Each point is reached from the start by the listed moves, each made 0, 1 or 2 times, or once backwards (-1), plus a little noise. Say if it took an odd or an even number of moves. Then give how often each move was made.

Moves:
(1): [43 -4  2 -3  0 -1]
(2): [ 2 40  0 -3 -6  9]
(3): [ 1  3 30  2  2 -3]
Start: [-13   2  -7  22 -14  -2]
Points:
[ 31   4  53  23 -12  -8] -> odd (1, 0, 2)
[-60  11  50  25 -12  -8] -> odd (-1, 0, 2)
[-53  45 -39  22 -24  11] -> odd (-1, 1, -1)
[-11   6  52  23 -12  -8] -> even (0, 0, 2)

Moves:
(1): [14  1  0 -4 -2  0  2  0  2  0  0]
(2): [-3 25  1 -1  2  0  1  0  3 -1  3]
(3): [ 0 -1 21 -1  1  0  3 -1 -3  1 -1]
(4): [ 5  0  1 25 -1  3  0  0  0  0 -2]
(5): [ 3  1 -1  1 21 -3  1 -2 -1  1 -1]
(6): [ 1  0 -3 -4  5 24  2  2 -2  0  0]
(7): [-3 -3 -3  0  0 -1 22 -1  2  2 -1]
(8): [ 0  0  1  1  1 -1  1 16  0  0  0]
(9): [-2 -2  3  0  3  1 -2 -1 21 -4  1]
(10): [ 1 -1 -1  1 -2  3 -4  0  2 24  1]
(11): [ 1 -2  1  1  0  1  1  0 -1 -1 19]
Start: [ -1   9   2   8  -8   7  -1  -2   5  -9 -10]
Points:
[-14  31 -12  29  21  56  38  -4  10  45 -28] -> odd (-1, 1, 0, 1, 1, 2, 2, 0, 0, 2, -1)
[ 15  29   2  10  36  -3  31  26   5 -30  29] -> even (1, 1, 0, 0, 2, 0, 1, 2, 0, -1, 2)
[-24  22   9  19 -26 -17  21  29  31 -11  34] -> even (-1, 1, 0, 0, -1, -1, 1, 2, 1, 0, 2)
[ 12  30  58  30  -7 -10 -18  -6  46 -18  11] -> even (1, 1, 2, 1, 0, -1, -1, 0, 2, 0, 1)
[-16  50  41  56  50  29  51   6  46  -9 -10] -> odd (-1, 2, 2, 2, 2, 1, 2, 1, 2, 0, 0)
[ 10  30   5  28  48  60 -25  15  43  29  32] -> even (0, 1, 0, 1, 2, 2, -1, 1, 2, 2, 2)

Moves:
(1): [20  0  3 -1  3 -1  2 -3 -1 -2 -1  3  2  1 -2 -1  1  0  3 -1 -1  0 -3 -1
 -3  1]
(2): [ 1 14  1 -1  2  3 -1  4 -1  2 -2  0 -2  1  1  0  1 -1 -1  1  2 -3 -3 -1
 -3  0]
(3): [-2  1 17  0  2  0 -3 -4  1 -4  1  1  0  2  2  1 -1 -1 -2  1 -1  2 -2 -1
  2  2]
(4): [-1  0 -1 15 -1  3  1 -2  2  1  0  0  3 -2  0  3 -2 -1  2  2 -4  1 -1 -2
 -1  2]
(5): [-1 -2 -1  1 17  0 -3  1  0  2 -1 -3  0 -1  2 -1  1  2 -1  2  1  2 -1  3
 -2 -3]
(6): [ 1 -4  1 -3 -2 18  1  2  0  0  2 -2  3 -1  0  1  1 -2  1 -4 -1  1  1  3
  1  0]
(7): [-1  3  6  0  4 -2 25  1  4  4  1 -1  0  2  0 -1 -2 -3  2 -2 -2  0  3 -2
 -1  0]
(8): [ 2 -1  4  1 -1 -2 -1 15 -2 -1 -2  1  3  0  1  0 -3 -1  4  3  2  2 -1  0
  2 -2]
(9): [ 0  0  0  0 -1 -1 -1  2 15  0  1 -1  0 -1  0  0  1  1  0  0  0 -1 -1  0
 -1  0]
(10): [ 5 -3  2  3  0  1 -4 -1 -2 22  1  0 -5 -1  2 -1 -4 -2 -1  0  2 -3  1 -3
 -1 -2]
(11): [ 3  2  0 -1  0  0 -1  2 -2  0 19 -6  1  2 -4  0 -2  4 -1  2 -2  2  0  2
  0  0]
(12): [-1  1  0  0  3  3  0 -2  1 -2  4 19  1 -2  1 -1 -3 -1  1  0 -3 -1  2  1
  0  0]
(13): [ 0  0  0 -6  2 -4  0 -4  0  5  0  0 16 -2  5  2  2 -1  1 -1  0 -1  1 -1
  0 -1]
(14): [-2  2  1 -1  3  0 -3  0  4  2 -1  3  2 22  0  5 -3  0  1 -3  2 -1  0  1
  1  6]
(15): [ 5 -1  0  1 -3  0  1 -1  1 -1  4 -2 -4  2 20 -2  2  1  0 -1 -4 -4  1  2
  0  2]
(16): [ 0  0  0 -2  1  0  0  0  1 -1  1  1 -2 -2  1 18  0 -4 -4 -2  1  0  1  3
 -2 -1]
(17): [ 0  1  2  4 -2  2  2  2 -3  1  0  4 -1  3 -4 -2 25  2 -2 -2 -1 -5  0 -3
  1  0]
(18): [ 0  0  1  0  0  2  3 -1  0  2 -2  1  0 -1  0  3 -2 15  2 -1 -3  1  0 -3
  1 -3]
(19): [-1  0  2 -2  0 -1 -2 -2  2  0  1  0 -2  0  0  1  3 -2 13  1 -1  0  1  2
 -1  2]
(20): [ 1 -2  0 -2 -1  2  3  0  0  0 -1  0  1  1  0  1  2  0 -2 13  1  0 -2 -1
  1 -1]
(21): [ 0  2  1  2  0  1  4 -2 -1 -1  1  1  0 -1  5  0  0  4  1  0 20  4  3  1
 -2  2]
(22): [ 1  7  0  1  1 -1 -1  1  2  8 -3  3 -2  0  2 -2  2  0 -1 -1 -4 24  0  4
  1  1]
(23): [ 5  4  2  1  0 -2 -4  0  2 -1 -1 -3  1  0  1 -1 -1 -1 -1  4 -4 -2 22  1
  0  0]
(24): [-1  4  3  1 -3 -3  3  0  1  2 -2  2  3 -3 -2 -1  2  1 -1  4 -2 -5  0 21
 -1  1]
Start: [ -6 -17  -4   1  -3  15  -4   2   5  -2  -8  -8  -8   7   2  -1   1  -4
  -3  10  -8   1   5   9   0   5]
Points:
[-15  15  33  37  14  50  18  22  25 -29  35  28  -3  36 -18   1   4 -10
 -14  11  18  46   5  -4   2  18] -> even (0, 1, 2, 2, 0, 1, 1, 1, 1, -1, 2, 2, -1, 1, -1, 0, 1, -1, -1, 0, 2, 1, 0, -1)
[-37 -12 -15  -6 -10  32 -10  12  39  20 -33  31  14   0   0  49   8  23
  10  19  35  25  -8  60  -1   5] -> even (-1, 0, -1, 0, 0, 1, -1, 1, 2, 0, -1, 1, 1, 1, -1, 2, 0, 2, 1, 1, 2, 1, -1, 2)
[-13 -19  13   1  16  49 -47  13  12  22 -28  -6  12  45  34  10  -7 -19
 -19  18  37  32  54   4   9  14] -> odd (-1, 0, 1, 0, 1, 2, -1, 1, 0, 1, -1, 0, 1, 2, 0, 0, 0, -1, -1, 1, 2, 1, 2, -1)
[-16  -7 -12   7  -5   8 -15  14  13  21 -36  20  -9  34  -9  50  17  29
  -4  18  54 -30 -19  18  -7   6] -> even (0, 1, -1, 0, 0, -1, -1, 1, 1, 1, -1, 0, 0, 2, -1, 2, 1, 2, 0, 1, 2, -1, -1, 1)
